Each row of a before or after table is a point. One or more steps were done to the points. Then noise was added and the rows were shuffled. The steps act on columns, c1 being the first. Name the steps. A step turns or swaps two columns, mirrors them in a line or flattens them onto one, adds a multiple of one to another, or multiplies or shifts one. Angles are multiples of 10 degrees, from the lower column toward the higher: turns from -170 to 170, lines from 10 to 170 but not 90. Use the fewest steps. Two steps may share a column if one is a turn and the other turns, adds or multiplies; they go together, in the order done. Otherwise the lowest column goes first.

Before (11 x 2)
[[ -2   5]
 [ -6  50]
 [ 12 -34]
 [ 12 -42]
 [  1  22]
 [  2  -1]
 [-15  30]
 [ 51 -34]
 [ -4  -5]
 [  1   7]
 [ 60  32]]
After (11 x 2)
[[ 24 -55]
 [-22   3]
 [-48  14]
 [ -1  -3]
 [ -6   1]
 [ 40 -19]
 [-28  18]
 [  4   3]
 [ 31 -19]
 [-41 -53]
 [ -6   2]]
Steps: mirror c1 and c2 in the line at 130 degrees

Before (8 x 6)
[[-18   4 -36 -12   0  31]
 [  9  60  34  15  16  39]
 [ 29   2  28 -23 -28  -7]
 [  9 -15  21  31  43  13]
 [  1  33  40   4 -20   4]
 [-56  48  33 -10  24   6]
 [ -3  39  -4 -19 -19 -24]
 [ 13 -12 -40  32 -25  46]]
After (8 x 6)
[[ -7  58  33 -10  24  13]
 [ -7  37  -1 -19 -21 -25]
 [ -2   6 -41 -13   0  24]
 [ -8  57  28  16  16  45]
 [  4 -12 -46  31 -24  38]
 [ -4  32  38   3 -21  11]
 [  0  -5  28 -24 -29  -3]
 [  6 -17  17  29  42  18]]
Steps: flatten c1 and c2 onto the line at 100 degrees; turn c3 and c6 by 10 degrees

Before (8 x 9)
[[ -9  31 -27   1   4  40  33 -46  -1]
 [ 15 -12  16  -4  23  -8 -21   7 -22]
 [-21  14 -31 -11  -5   1 -18 -12   5]
 [ 12   6  18  -2  11  -8 -10   8 -60]
 [-10   5   5  25   1  17  10 -12 -27]
 [ 19 -20 -15 -15  -9 -28 -17  17 -12]
 [ 11  19 -24   8   3 -19 -18   1   0]
 [ 24   0   9  -8 -14  -3 -29  11 -16]]
After (8 x 9)
[[ 21  -8 -18 -12  -7   0 -18  10  13]
 [-11  -4 -18   7   2 -18 -17  11  18]
 [-15  59  10  -2  -3  -7 -10  -5  17]
 [-12  15 -19 -15  17 -28 -17  11 -18]
 [  8  26   9  25  -6  17  10  -6  10]
 [-14  16   2  -8  23  -2 -30  -2   3]
 [-25  23   8  -4 -13  -8 -21  -5  -9]
 [  6  -5  -1   0  -8  40  34   0  31]]
Steps: turn c1 and c5 by 150 degrees; turn c2 and c9 by 100 degrees; flatten c3 and c8 onto the line at 150 degrees

Before (10 x 14)
[[ 11  -7  11  10  -4  -4   3   9   6   8   6  10  21  -7]
 [ -7   7  -6 -12 -10 -13   0 -18   0  -7  -4   4  10  10]
 [ -4  15   8  -8   4  10   6   4  -3  -7  15 -11   0  -9]
 [  8   2  20 -11  21  12   6  -7   2  19  -2 -14   4   7]
 [ 17  23   9 -13  -9 -19 -23 -14  24 -12  -7 -27  -4  -3]
 [  9  11   5 -14   0 -20  13  11  19  21  -7 -27  -2  -3]
 [-14  -9 -13   1   1   5 -19  11  -2   3   2   5 -14   8]
 [-17  -2  18 -20  10 -17  -7 -14  -8  11  -1   8  -2   7]
 [ -4   3  18   1  10  12   6   3  11   6  -4   2  -3   6]
 [-15 -10   9   7 -10  -6 -11  -5 -10  -5  15 -15  -7  -9]]
After (10 x 14)
[[  0   7  -6 -12 -10 -13   0  19   0  -7   9  -7  15  -7]
 [-11  -2  18 -20  10 -17  -7  19 -20  11   4 -20   9  -5]
 [  8  -7  11  10  -4  -4   3 -12  15   8  -9  32   5   3]
 [ -5  15   8  -8   4  10   6  -2  -7  -8 -18 -20  11   0]
 [ -4   3  18   1  10  12   6  -1  27   6   6   2  -5  -3]
 [-13 -10   9   7 -10  -6 -11  10 -25  -5 -17  -7  -4   0]
 [ 21  23  10 -13 -10 -19 -24   7  60 -12   5 -43  20   6]
 [-17  -9 -13   1   1   4 -19  -5  -5   3   3  -2 -16  -8]
 [ 10   2  20 -11  21  12   6   4   5  19   5 -25  18  -6]
 [  5  11   5 -14   0 -20  13 -13  48  21   5 -43  22   6]]
Steps: mirror c1 and c8 in the line at 170 degrees; add 1.5 times c4 to c12; turn c12 and c13 by -30 degrees; multiply c9 by 2.5; turn c11 and c14 by -150 degrees

Before (10 x 24)
[[-10 -12  12  -6  12   7   6   1  -7 -11  -7  15  16   0   0  20   1   9
  -19  -4   5   4  21  22]
 [-18   0  -8   1   4  10   2 -19  14  18  25  10  -6  -4   4   4 -13  10
   -7  14 -39   0   1  -1]
 [-14 -13  15   0  18   6 -28  -4   0   6   7 -18  15  12  -2  29 -16  16
   20   6   3   3  -6  13]
 [-15  -3  -7  -6   7  25  -8  -3   2 -32  -2 -10   1 -10  -7  -9 -16  16
   -9   2   1  -6  -7  26]
 [ -4  12  19   1  11   4  -3  15   8  21  18  17   3  11  -8  -2  -9 -19
  -25 -13  11 -23  -6   6]
 [ 19   8  21 -10   6   6 -23  -1  -6  18  -4  14  -1  -7   0  12  38  15
   -2 -14  -5   2   5  23]
 [ -3   8 -27  -4   4  24  10  11   5  14  -6 -15   2   2   2  -6 -19 -23
  -25 -14   7   5   7   8]
 [ -9   0   8 -55   8  25   8   6  25  -3  -6   5 -49   9  18  10 -11  16
   -6  -2 -16  -3   5  20]
 [-15 -14 -10   0   4 -25  -7   9   6  10   6   5   8  11   1  -3  -4  11
  -21 -13   5   5   1  25]
 [-10  -1   5  -6 -32   5 -11  15   7   2  -3  18   0 -32 -10  -7  -6 -16
   60   0   4 -14   0   8]]
After (10 x 24)
[[ 10 -14  11  -7  12   7   7   1  -8  -8  -6   4  16   1  -1 -24  -9   9
   19  -3   5   4  20  17]
 [-15  -6  21  -9   6   6 -23  -1  -6  38  -5  15  -1  -8   1 -17 -18  16
   -7 -14  -4   2   5  27]
 [ 15 -16  -9   0   4 -26  -7  10   7   5   5   1   8  11   1   2   9  11
   22 -13   6   6   2  18]
 [  5  24  14   0  18   5 -28  -4  -1  -6   5 -31  15  13  -2 -22  17  16
    5   6   2   4  -5   7]
 [ 15  57   5  -5 -32   5 -11  17   7  -2  -3  13   0 -32  -9  -1   5 -16
  -19  -1   3 -13  -1   7]
 [ 20  -7  -9   0   4   9   3 -18  15   5  25   1  -6  -4   4  -7  22  11
    3  15 -38   1  -1  -2]
 [ -1 -27 -28  -4   2  23  10  10   5  -3  -7 -12   2   3   1  11  24 -22
    2 -15   6   5   6  13]
 [  9  -5   8 -55   9  25  10   7  25 -10  -6  -2 -50  10  17 -11   6  15
    1  -3 -17  -3   4  19]
 [ 12  -7  -7  -6   7  25  -7  -3   1 -36  -3 -11   1  -9  -7  12 -10  15
    7   1   1  -5  -7  25]
 [  9 -27  20   2  11   4  -2  16   9  10  18  16   3  12  -7  -3  20 -18
   -2 -14  10 -22  -7  13]]
Steps: turn c12 and c16 by -160 degrees; turn c1 and c12 by 160 degrees; add 0.5 times c2 to c24; turn c2 and c19 by -110 degrees; mirror c10 and c17 in the line at 20 degrees
